Each wall is flat, endless, passes through zero and stands at right angles to its row. A trip goes straight from one point to another. Which walls does it cross, in order?

Walls:
(1): [-0.9  2.2]
(2): [-2.5  3.6]
(3): [ 0.8 -6.2]
(4): [-0.8  3.8]
(5): [1.3 2.4]
(6): [-1.0  5.5]
(7): [-6.9 -0.7]
Trips:
[ 0.0 -2.1] to [-0.3 -4.0] => none
[-3.7 -3.8] to [-4.7 -2.4] => 2
[7.9 2.6] to [2.2 1.2] => 1

Walls:
(1): [ 4.3  6.7 -0.7  0.8]
(2): [ 1.9  5.0 -2.4  3.0]
(3): [-6.4  2.5 -0.4 -1.3]
(4): [ 2.4 -0.9 -7.0 -1.8]
(5): [-3.5 -3.5  2.8  0.3]
(6): [-2.6  1.0 -1.8 -7.1]
(7): [-0.3 -1.1 -1.6  3.8]
Trips:
[-2.6 -7.8  1.5  0.0] to [3.2 2.6 4.9 1.1] => 7, 1, 2, 5
[ 8.5 -3.1 -2.9  0.1] to [ 2.2  0.2 -1.2  0.7] => none
[-0.4  1.9 -2.6  2.0] to [ 1.3 -3.9 -3.9 -3.5] => 6, 3, 1, 2, 7
[-1.9  7.2 -3.5 -2.6] to [ 3.7 -2.2 -8.6 -4.4] => 3

Walls:
(1): [ 2.0  3.4  7.4 -2.0  6.5 -8.1 -3.8 -8.3]
(2): [ 0.6 -0.5 -1.8  4.9 -1.2 11.4 -5.2  9.7]
(3): [ 1.9 -7.6  1.0  6.1  1.1  0.5  7.4  7.5]
(4): [-4.5 -3.3 -2.8  6.3  1.1  3.7  5.5 -0.5]
(5): [ 1.8 -0.9 -0.6  2.8 -3.3  4.9  4.2  3.1]
(6): [-0.7 -2.0 -7.7 -3.3  4.2  3.6 -6.0  1.2]
(7): [ 3.1 -2.9 -2.3  3.3  2.5 -6.9 -4.0 -0.9]
Trips:
[ 9.5 -0.4  5.6  2.0  1.9 -5.8 -8.5 -0.3] to [ 2.7 -2.9  1.3  2.5 -3.1  3.6 -1.6 -1.8] => 2, 3, 5, 1, 4, 7
[ 7.4 -4.7 -0.6 -4.5 -2.7 -5.2  1.2 -4.1] to [ 2.8  4.4 -4.0 -4.3  1.1 -4.9 -2.2 -2.3] => 6
[ 0.6 -2.8  3.6  3.3  4.1 -3.3  4.3 -2.3] to [-5.3 -6.1 -0.2 -1.8  9.4  0.3  9.7 -2.5] => 7, 6
[-3.5 -1.6  1.5 -1.8 -1.8 -1.8 -0.1  2.2] to [-7.0  4.1 -2.1 -1.8 -2.7  0.1 -1.3  0.7] => 3, 6, 2, 4
[ 0.7 -3.3  1.8  1.4  4.2  7.5 -1.9 -2.2] to [ 5.5  2.2  0.1 -0.4  1.1  5.1  3.1 -0.3] => 6

Walls:
(1): [-1.0 -1.8  5.3  8.9  0.8  0.0 -2.4  2.5  4.3  0.7 -2.1  5.3]
(2): [ 0.0 -3.3  3.7 -2.3 -2.4  1.8 -0.7 -0.5  5.5  1.5  2.9  1.4]
(3): [-0.8 -2.4  1.6 -8.0  0.2  3.0 -3.6  2.2 -2.9 -2.9  5.1  5.0]
(4): [ -1.5   1.4   0.0  -3.8  -4.4  -1.0  -6.5  -4.9   2.0  -1.4 -10.6 -11.5]
Trips:
[ -1.4  -1.6   0.5   3.0   2.1  -0.8 -10.1   0.0   5.0  -2.5  -6.0   1.4] to [ 7.7  5.6  8.5 -1.8 -2.7 -1.3  3.3 -0.7  4.2 -0.8  3.2 -5.1] => 1
[-2.2 -1.0  4.1 -1.1  0.6 -4.8  2.4  5.8 -1.0  6.4  0.2  0.6] to [ 5.7 -3.3  0.6  5.8 -2.7 -2.3  0.8 -6.5 -7.6  2.1 -2.5 -6.9] => 2, 4, 1
[ 5.8 -1.0  0.4  4.3 -5.4  4.8 -6.9  0.4 -1.3  1.9 -2.7  1.8] to [-0.3 -3.9  1.3 -5.0  7.4  4.1 -4.3 -4.0 -5.2  0.8 -1.7 -1.7] => 3, 2, 1
[-4.6 -1.3 -1.3 -2.3  2.9  3.3  4.9  5.9 -2.6 -4.5 -0.7  1.9] to [-0.8  1.0  4.7  5.3  4.1  3.5 -5.4 -2.4  1.8 -7.9 -7.8  8.8] => 1, 4
[-0.3 -1.3  0.3 -1.4 -6.6  2.0  5.1  1.0 -2.0  0.2  6.6  0.6] to [ 3.3 -0.7  5.2  2.3  2.3  6.2 -3.2  1.0 -3.8  2.0 -9.2 -0.3] => 1, 4, 2, 3
[ 5.5  1.8  3.0 -1.2 -0.5 -6.5  0.9 -0.1 -7.6  1.4 -2.0 -1.2] to [-3.6 -3.7  1.6 -7.2  1.0 -2.9 -0.9 -5.4  0.4  5.9  2.6 -1.7] => 3, 2
[ -0.6  -4.4   3.7  -7.3  -0.1  -2.2  -1.4   5.8  -0.6 -11.6  -5.0   0.2] to [ -2.8  -3.3   1.8  -1.5   6.1  -5.3 -10.0   5.4  -2.2  -2.6  -3.8  -5.5] => 2, 1

Walls:
(1): [ -8.7 -10.3  -1.1   5.0  -2.5   5.9   1.8  -0.6   2.2  -4.6  -2.6   3.1
  -1.0   0.0   0.1  -3.9   1.6   5.5]
(2): [ 2.9  5.6 -9.1  4.3 -4.6 -1.7  8.7 -3.0  2.6  0.9  0.7  2.9 -5.5 -1.5
 -5.7 -8.4 -0.1 -2.1]
(3): [-1.2  0.8 -4.7  1.9  3.4  1.3 -4.3 -1.3 -4.8  0.4 -4.3  0.6 -7.6  0.3
  6.4  3.7 -2.9  4.2]
(4): [ 4.7  2.0 -4.7 -8.5  4.3  2.3  7.3 -1.2 -4.7 -5.4 -0.4 -4.7 -4.3  1.5
 -4.0  3.0 -2.4  3.4]
(5): [ 3.0  3.1 -3.9  0.1  6.6  2.0  1.9  1.9 -8.0  3.7  0.4  0.8  2.8 -0.8
 -3.6  1.2  8.7 -1.8]
(6): [10.6  5.0 -0.9  5.5  5.0 -0.3  2.9  2.8 -5.1  4.0 -2.1 -3.2 -7.2 -2.3
  1.4  0.4 -3.8  1.2]
(7): [ 2.7 -3.0  4.2 -4.7  5.4 -1.1 -3.8 -4.4 -3.0  4.4  3.9  0.6  1.8 -2.5
 13.0 -2.1  2.4  4.1]
(8): [ 2.9 -3.4 -3.8 -1.2 -3.3  0.8  1.3  9.7 -4.6  3.5 -5.8  3.8  5.0  4.3
  0.4 -6.2 -5.8 -4.0]
(9): [-2.8  0.4 -5.6 -1.6  4.8  5.4  1.3 -2.6  3.1 -6.4 -5.3 -2.1 -1.3 -0.1
 -4.5 -4.3 -1.7  8.2]
Trips:
[ 6.2  9.8  1.5  1.8  0.3 -3.2  6.2  2.8 -4.7 -7.6  4.6 -1.6  2.3  0.1
  2.1  2.2  0.6  1.4] to [-0.2 -2.4 -0.2  0.9  3.6  1.6  0.7  3.6  1.9  0.7  6.2 -3.3  1.6  3.0
  0.9  6.9  4.0 -2.0] => 2, 7, 6
[-4.7  0.2 -2.5  0.1  0.1 -1.0 -5.1 -0.5 -1.1  1.3 -6.6 -3.1 -2.3 -0.5
 -0.5  0.8  4.6 -0.7] to [-1.7 -0.7  0.0  0.9 -1.5 -4.3  3.1 -1.1  2.4 -1.9  3.9 -1.9  1.7  3.7
  8.8 -4.5 -0.7  2.5] => 7, 5, 9, 2, 3
